Each row of a before or after table is a point. The points were changed in one or more steps. Then noise was added and the rows were shuffled. The steps act on columns, c1 being the first. What was done? A step turns or swaps two columns, mirrors them in a line or flattens them onto one, adds a multiple of one to another, or multiplies or shifts one. Angles are multiples of 10 degrees, from the lower column toward the higher: turns from -170 to 170, lines from 10 to 170 but not 90. Use the fewest steps. Two steps may share a column if one is a turn and the other turns, adds or multiplies; they go together, in the order done. Otherwise the lowest column goes first.
In the rows, zero is written as 128.

Before, 10 rows:
[[169 148 136]
 [143 134 160]
 [165 176  99]
 [164 176  87]
 [156 151 122]
 [ 83 171 145]
 [128 122 170]
 [ 88 136 147]
 [178 101  91]
 [116 200 100]]
After:
[[165 146  87]
 [116 157 101]
 [ 89 132 148]
 [ 84 145 145]
 [157 136 121]
 [128 126 171]
 [170 137 137]
 [180 116  91]
 [142 130 161]
 [165 147 100]]
Steps: multiply c2 by 0.4

Before, 8 rows:
[[ 88 119 123 152 144 130 145 136]
 [ 83  90 104 154 151 114 122  88]
 [111  94  80  67 136 150 151 140]
 [128  92 104  83 108 120 129 144]
 [176 190  94  88 160 105 125 127]
 [126 210 111 138 105 107 137  55]
 [109  86 122  70 151 111 170  90]
 [152 115 110 116 130 161 125 138]]
After, 8 rows:
[[ 84  90 103 155 153 114 173  88]
 [124  91 102  84 109 118 180 146]
 [108  87 122  68 150 110 217  87]
 [113  96  77  69 138 151 198 141]
 [154 113 113 115 128 158 175 137]
 [176 189  95  86 160 107 177 124]
 [128 209 111 136 104 105 185  59]
 [ 86 119 124 153 144 131 196 135]]
Steps: shift c7 by 50

Before (13 x 12):
[[133 133 150 124 158 107 156 135  92  94 143 109]
 [110 125 111  75 126 154 133  80 164  97 193  93]
 [ 91 132 154 137 155  75 104 152 101  98 118  32]
 [ 63 148  65 146 154 139 143 153 157 123 160 135]
 [ 93 145 169 131 141  79 116 102 126 129 147  96]
 [ 99 111 129 145 164 118 122 120 102 123 106  98]
 [ 92 190  94 137  73 138 107  86  96 122 121 135]
 [ 66 123  91  95  55  88 169 160 110 141 120 127]
 [146 132 160 132  91  77 107 103 229  87 150 135]
 [127 129 154  69 165  75 131 138 120 104 116 132]
 [116 164 158 142 120 113 126 137 188 134 117 109]
 [ 67 123 130 139  70 168 100 160 131 105 175 118]
 [174 134 129 125 151  79 111 141 125 142 134 131]]
After (13 x 12):
[[145 140 161 152  90  77 108 102 229  88 145 137]
 [116 133 159 162 120 112 126 140 185 134 136 109]
 [ 98 113 128 165 166 117 124 120 102 122 103  99]
 [ 62 146  66 165 154 142 141 154 157 122 159 135]
 [108 155 112  94 128 155 133  81 163  98 177  94]
 [ 66 123  92 112  54  87 170 157 110 142 119 128]
 [176 133 131 144 148  81 111 141 123 140 133 132]
 [136 135 151 146 157 109 157 134  93  95 140 109]
 [124 122 156  90 166  73 130 139 120 105 119 132]
 [ 92 142 169 152 140  79 116 102 125 129 151  96]
 [ 91 125 156 156 153  75 104 154 101  98 119  30]
 [ 67 148 130 159  71 169 102 160 133 106 160 118]
 [ 92 138  93 158  74 139 109  86  95 120 151 134]]
Steps: flatten c2 and c11 onto the line at 60 degrees; shift c4 by 20

Before, 8 rows:
[[202 146  46 136  88 115 185  91 200 207 137 118 124  96 157 145  97 104]
 [170 157 100 138 138 103 150 176 145 161 125 112 106 113 103 104 158 128]
 [104 106 143 117 116 105 119 124 127 152 114 120  69 100  98 121 110 134]
 [126 156  87 103 129 143 149 119 145 112 145  98 162 125 132 124 134  89]
 [109 157 107  80 150 137 145 129 111 119 127 101 112 141 118 172 124 164]
 [137 171 115 105 153 138  87  93 240 125  96 177 134 127 136 149 100 185]
 [114 116  96 119 172 102 166  94 126 178 118 167 142 145 155 118  95 167]
 [ 71 115 136 136 203 117 124 145 155 149 144  59 114 118  99 107 117 168]]
After, 8 rows:
[[173 158 100 138 117 103 128 171 154 159 126 114 106 113 104 103 151 131]
 [ 92 170 115 105 153 137 242 137 147 126 100 176 132 125 115 149  98 189]
 [123 111 142 120  96 103 134 103 122 150 115 123  71 103 119 119 106 134]
 [129 155 107  80 132 138 108 110 134 120 128 100 111 141 103 168 126 164]
 [122 155  85 106 130 140 134 127 157 109 146 101 162 126 131 122 136  91]
 [ 92 149  48 136 128 116 160 199 209 204 135 119 123  96 178 148  97 106]
 [ 96 118  91 119 177 102 108 113 160 179 116 167 142 141 111 116  98 168]
 [142 117 135 142 158 122 150  70 137 151 143  64 117 118  54 107 116 167]]
Steps: swap c1 and c8; turn c5 and c15 by -50 degrees; mirror c7 and c9 in the line at 60 degrees

Before (11 x 32):
[[140 164 154 102 184 130 169 135 156 123 127  91 179 153  95 112  75 123
  121 141 167 113 139 104 159 127 128 114 143 162 120  96]
 [150 185 131 176 153  60 146 175 120  78 106 130 101 109  67 160 101  98
  123 170  80  77 114 148  76  91 142 143 102 136 169 106]
 [157 133 141 173 108 126 175 165 129 148 122 131 105 122 183 106  86 131
  130 147  80 109 159 139  70 102 126 150  68 121 125 127]
 [141 140 111 104 121 186 148 148  71 174 108 143 147 123 122  87 113 153
  133  87 131 130 134 126 144 137 101 165  52 177 164 167]
 [149 132 126 102 177 119 104 178 119 125  76 137 139  60 116 110 132 134
  136 133 108 134 108 164 147 100 138 142 133 180 143 122]
 [127 110 141 131 103  86 190 106 151 149 111 154 138  62 147 203 148 131
   96 118 155 114 116 159 198 163 110 152 130 105 152 123]
 [214 177 104 172 126 123 134 114 133 154 100 134 155  84 159  87 145 135
  148 112 113 102 189 104 128 149 144 139 115 144  73 110]
 [134  96 165 122  96 166 121 116 169 184  54  98 105 142 167 106  85 133
  117 101 140 143  71 131 123 125 184 120  68 162 149 113]
 [142 100 100 131  71 111 108 153 125 120  69 124 162  93  71 114 153 121
  173 156 173 117 137 113 102 164 160 114 131 141 168 142]
 [ 92 111 141 164 139 120  90 147 159 189 182 198 154 101  92 115 158 149
  145 148 145 121 128  94 102 114 211 132 102  94 124 127]
 [159 184 109 123 149 119 158 114 130 150  98  99 140 113 184 117 196 137
   81  78 162 122 112  97 137 148 114 192 154 131 152  81]]
After:
[[161 203 109 123 158 119 158 113 130 156  98  98 140 114  92 116 196 137
   78  78 129 121 110  97 137 146 115 230 154 131 152  82]
 [134 116 166 121 177 164 122 116 169 173  54  98 106 141 129 108  86 134
  118 102 129 143  72 131 122 125 184 114  68 161 149 114]
 [214 198 104 172 154 124 134 112 132 160  99 134 155  84 115  85 144 135
  148 112 128 101 188 104 128 149 144 145 115 144  73 110]
 [139 160 111 105 128 186 150 147  72 180 109 143 146 124 134  89 112 152
  133  87 129 127 134 125 144 138 101 187  52 177 164 168]
 [150 205 132 175  64  60 147 176 118  76 106 130 101 107 143 160 101  99
  123 170 130  78 115 148  75  90 142 152 100 136 167 106]
 [150 152 126 103  86 117 104 178 119 125  76 138 138  59 107 111 132 135
  138 134 129 134 108 162 147 100 137 150 133 180 142 121]
 [140 183 153 101  66 130 168 136 158 116 126  89 180 152 114 113  74 122
  121 141 128 113 138 103 160 127 129 106 143 162 122  97]
 [127 129 141 131 158  85 190 106 150 144 111 154 137  60 133 203 149 130
   96 117 128 114 115 158 197 163 111 166 132 105 152 123]
 [143 119 100 132 122 111 109 153 125 127  68 124 162  93 185 114 153 121
  173 157 128 117 139 113 102 164 158 105 131 141 168 142]
 [156 154 141 172 183 128 176 165 130 144 121 132 105 122 113 106  85 131
  130 147 128 109 158 137  69 102 127 163  68 120 126 125]
 [ 92 130 141 165  94 120  90 146 159 185 183 198 155 101 140 116 158 149
  143 148 127 120 128  96 101 114 211 135 101  94 125 126]]
Steps: shift c2 by 20; add -0.3 times c3 to c10; turn c5 and c15 by -130 degrees; multiply c15 by 0.7; multiply c21 by 0; multiply c28 by 1.6
